Every row gives one point. Examples show where two turns around zero, p and q, send a point. Where does a point land after both, in the order given? Backwards means that the second turn is done in reverse. Each puzzle has new turns, and all numbers are rounded.
In the rows, 128 means zero.

Turn p:
[135  73] => [135  73]
[156 123] => [156 123]
[100 154] => [100 154]
[134 164] => [134 164]
[115 126] => [115 126]
Turn q:
[137 122] => [129 139]
[110  97] => [164 125]
[112 101] => [159 125]
[165 139] => [102 156]
[117 182] => [84 94]
Where do these land?
q, then p: [134 148] => [107 125]
p, then q: [160 141] => [102 151]
q, then p: [90 95] => [174 109]

Turn p:
[130 110 115 123] => [130 110 114 126]
[105 129  86 104] => [ 85 108 105 119]
[125 136 113 149] => [121 138 115 149]
[159 151 156 123] => [150 162 141 106]
[ 75 124 106 117] => [ 80  99 134 142]
[174 118 191 152] => [201 151 158 127]
Turn q:
[161 108  89  90] => [103 100 181 113]
[160 145 113 181] => [107  85  87 147]
[124 132  94 113] => [ 96 132 143 117]
[125 135 108 118] => [108 131 135 117]
[139 111 145 135] => [148 117 132 143]
[ 94 122 154 143] => [148 160 111 147]
[ 93 144 193 116] => [186 170 106 112]
Where do these land?
q, then p backwards: [161 145 100 169] => [ 99 101  81 119]
q, then p backwards: [ 90  97 117  93] => [119 172 168 139]
p, then q: [143 109 124 115] => [123 117 153 127]
q, then p: [104 123 121  90] => [119 152 160 107]
p, then q: [133 122 126 159] => [117 108 109 140]
q, then p: [149 149 114 161] => [114  93 106 145]
p, then q: [116 151 194 109] => [194 132 115  98]

Turn p:
[101 118 143 158 126 168 116 108] => [117  95 144 128 117  89 106 106]
[116 126 177 100 145 139 123  89] => [ 96 136 169 103 131 108 101 156]
[167 180 123 156  76 124 142 144] => [145 162 121 178 157 155 113  78]
[129 173 148 138  70 105 108 158] => [130 142 113 199 151 149  91 129]
[164  97 124 136 154 106 126 164] => [168 150 122 134 105 122 169 147]
[126 118 101 120 146 109 165 167] => [157 114 125 122 123 169 168 137]
[138 109 101 100 122 141 131 144] => [107 130 115 128 109 144 163 125]
[ 90 161 140 145 130 170 122  86] => [106  99 145 107 130 114  71  97]
[142  89 116 103 145 100 144 140] => [135 136 124 113 129 135 178 160]
[150 120  92 125 168 114 112 157] => [159 143  94 110  92 139 151 139]
[ 85 117 143 127 127 132 118  50] => [ 89 100 135  87 164  84  96 136]
Turn q:
[108 136 144 159 152 154 149 134] => [ 97 148 136 126 156 144 108 106]
[173 120 137 134 118 140  92 111] => [180 120 141 127 141 116 105 145]
[114 148 142 107  89 115 129 140] => [124 122 130  88 100 138 147 141]
[117  98 128  81 108 134 107 145] => [156 143  92 116  84 126 132 127]
[118 146  98 170  94 148 161 103] => [ 94 166 166 130 150 119 143 167]
[146  81 148 162 155 126 112 131] => [136 118  97 143 160 111  78 126]
[105 118 140 113 151 162 141 165] => [120 158 100 126 124 164 119  95]
[112 126 143 100 124 157 141 104] => [126 154 148 128  92 135 111 117]
[107 155 103 172 140 152 125 114] => [110 158 157 130 171 111 143 113]
[215 129  99  87 131  69 107 141] => [192  52 112 167 119 138 163 162]
[ 92 150 127 122 146  52 144 122] => [ 74  72 125 126 110 107 160 109]
Where do these land?
q, then p: [110  88 124 160 110 151 120 168] => [135 132  86 101 104 173 112 122]
q, then p: [140  66 123 175 142 141 162 138] => [169 100  78 123  86 128  96 123]
q, then p backwards: [104 143 139  94 120  95  94 102] => [121  94 119 155 162 172 125 125]
p, then q: [ 99 123 109 129  95 114  77 103] => [117 132  92 146 143  84 168 114]
p, then q: [ 93 108  81  99 102 111 109 129] => [103 173  90 160 129 118 156 126]
p, then q: [166 150 167 108 148 132 162 149] => [139 126 167  87 135 172 104 120]
p, then q: [150 157 169 138 170 113 155 140] => [173 104 150 103 135 169 105 125]
q, then p: [130 153 157 124 159 161 162 115] => [104 120 153 129 114  91  84 118]
p, then q: [109 132  82 140 129 115 107 150] => [143 156 116 161 136 114 148 157]
q, then p: [122 156 119 118  80 111 121  93] => [124 136 160 165 149 153 143 162]
p, then q: [184 130 139 122 153 163 139 122] => [122 110 181  97  99 142 131 136]

Turn p:
[140 129 101 168 148 167 133 127 130 122 131] => [117 119 131 147 118 151 157 133 129 145  82]
[141 174 119  80 126 177 164 125 117 122 142] => [178 141 163 119 144 152 151 137 157  83 106]
[118 118 108 132 156 137  79 105 142 138 170] => [111 160 154 144 102  81 143 129 122 151 104]
[129 125 153  74 135  83 163 119 141 179 108] => [154 140  91  92 156  98 110 129 182 124 170]
[125 139 142 108 159 140 142  93 174 136 107] => [151 163 117 109 130 132 129 175 156 154 126]
[136 135 165 108 101 104 130 152 122  82 121] => [131 128 140 110 139 156  77 120 103 102 153]
[145  86 101 155 105 172 142 101 124 162 127] => [126 100 139 177 129 139 172 121 162 166 134]
[108 119 179 165 140  84 114 108  64 116  99] => [ 91  70 103 140 136  97  75 171 104 110 138]
[117 142 121 153 104  86 124  88  78 128 133] => [ 85  86 142 124 155  95 141 149 110 106 149]
[ 96 108 138 131 123 138 137 159 160 111 143] => [141 166 108 153 133 146 120 111  99 136 131]
[141 118  75  95 116 120 122 175 122 141  82] => [172  91 115  86 110 131 145  74 123 143 134]
[125 153 142 164  92 147  92 126 152 149 174] => [ 83 165 145 159  87 136 158 128 125 106 148]
[144 116 121 131 160 110 122 186 138  78 128] => [126 136 117 104 125 150  85  88  94 139  86]
Turn q:
[100 156 124 166 149 160 153 149 100 140 116] => [108  75 110 120 122 136 100 148  99 154 142]
[133 121 117  86  98 151  97 116 164 120 147] => [152 147 110 138 148 153 165  94 160 126 112]
[187 138 142 161 151 120  85  85 112 145 118] => [137 161 164  74  97 138 108 123 106 139  79]
[162 124 103 141 113 129 174 126 118 110 176] => [117 114 123 115 151  99  94  75 129  95 136]
[116 130  90  86  91 122 107  98 120 139 122] => [186 128 134 164 119 148 147 103 127 114 122]
[152 107  88 168 151  90 142 141 135 107 173] => [ 94 127 129  91 100  88 128  89 125  83 153]
[ 98 163 170 113 142  88 151 139 140 115 157] => [ 97 144 148 159 138  90 132 121 134 174 165]
[111 130 155 143 136  96 166 164 143 129 153] => [ 90 137 113 138 136  77 121 137 129 139 163]
[ 89 152 174 105 113 143 104 117 141 120 121] => [133 144 129 160 134 155 135 141 157 183 130]
[ 94  91 157 120  75 146  89 107  89 153 119] => [188 126 111 157 100 136 105 160 177 141  96]
[152  88 123 118 138 114  95 169  95 117  94] => [157 120 151  87 127 119 150 180 144  95 133]
[117 171 102 141 159 171 166 129 128 192 100] => [115  84  96 139 137 144 124 137  44 152 104]
[134 127 139 149 120 128 135 153 156 104  84] => [109 153 118 115 144 156 122 163 124 114 157]
[148  94 107  94 156 133 129  98 151 101 112] => [108 133 159 136 140 153 162 119 137  82 100]
Where do these land?
q, then p: [103 106 115 148 115 161 174 134 158 120 170] => [122 138 133 133 142 101 167 137  80 179 115]
q, then p: [171 130 171 111 121 159 180  98 149 161 118] => [136  89  91  97  87 103 125 170 109 132  85]
q, then p: [115 142 164  96  91 129  96 148 151 114 132] => [113 166 110 110 120 142 160 125 172 123 103]
q, then p backwards: [ 98 127 162 117 117 144 153 122  75 133 131] => [138  81 153 123 150 143 128  99  92 122 111]
q, then p: [138 137 120 158 122 142  95 143 137 168  84] => [166  93 146 118 116 141 147  89 139  99 118]
p, then q: [143 151 153 120 155 162 103 124 135 142 164] => [130 169 118 127 141 159 114 139 126 149 170]
q, then p: [168 162 118 161 169  89 130  97 124  82  96] => [153 141 155 165 117 113  88 166 118  62 151]
p, then q: [ 91 165 116  94 141 109 115  89  79 138 125] => [121 147 174 118 146  78 142 148 145 100 169]
p, then q: [143 160  91 153 140 113 174 106  69 106 124] => [ 82  99 156 145 139 130 155 188 145  90 120]
p, then q: [119  86 105  89 124 131 114 164 148  97 129] => [161 142 157 114 120 127 103 112 107 145  76]
p, then q: [141 102 129 131  92 100  97 153 148 159 137] => [140 138 117 166  98 120 114  77 140 141 117]
p, then q: [125  77 112 152 108 124  92 117 153 112 161] => [136 125 115 151  86 105  89 134 111 173 112]
q, then p: [110 119 108 135 169 102 142 169 137 131  95] => [135 127 115 153 169 128 114  89  99  94 122]
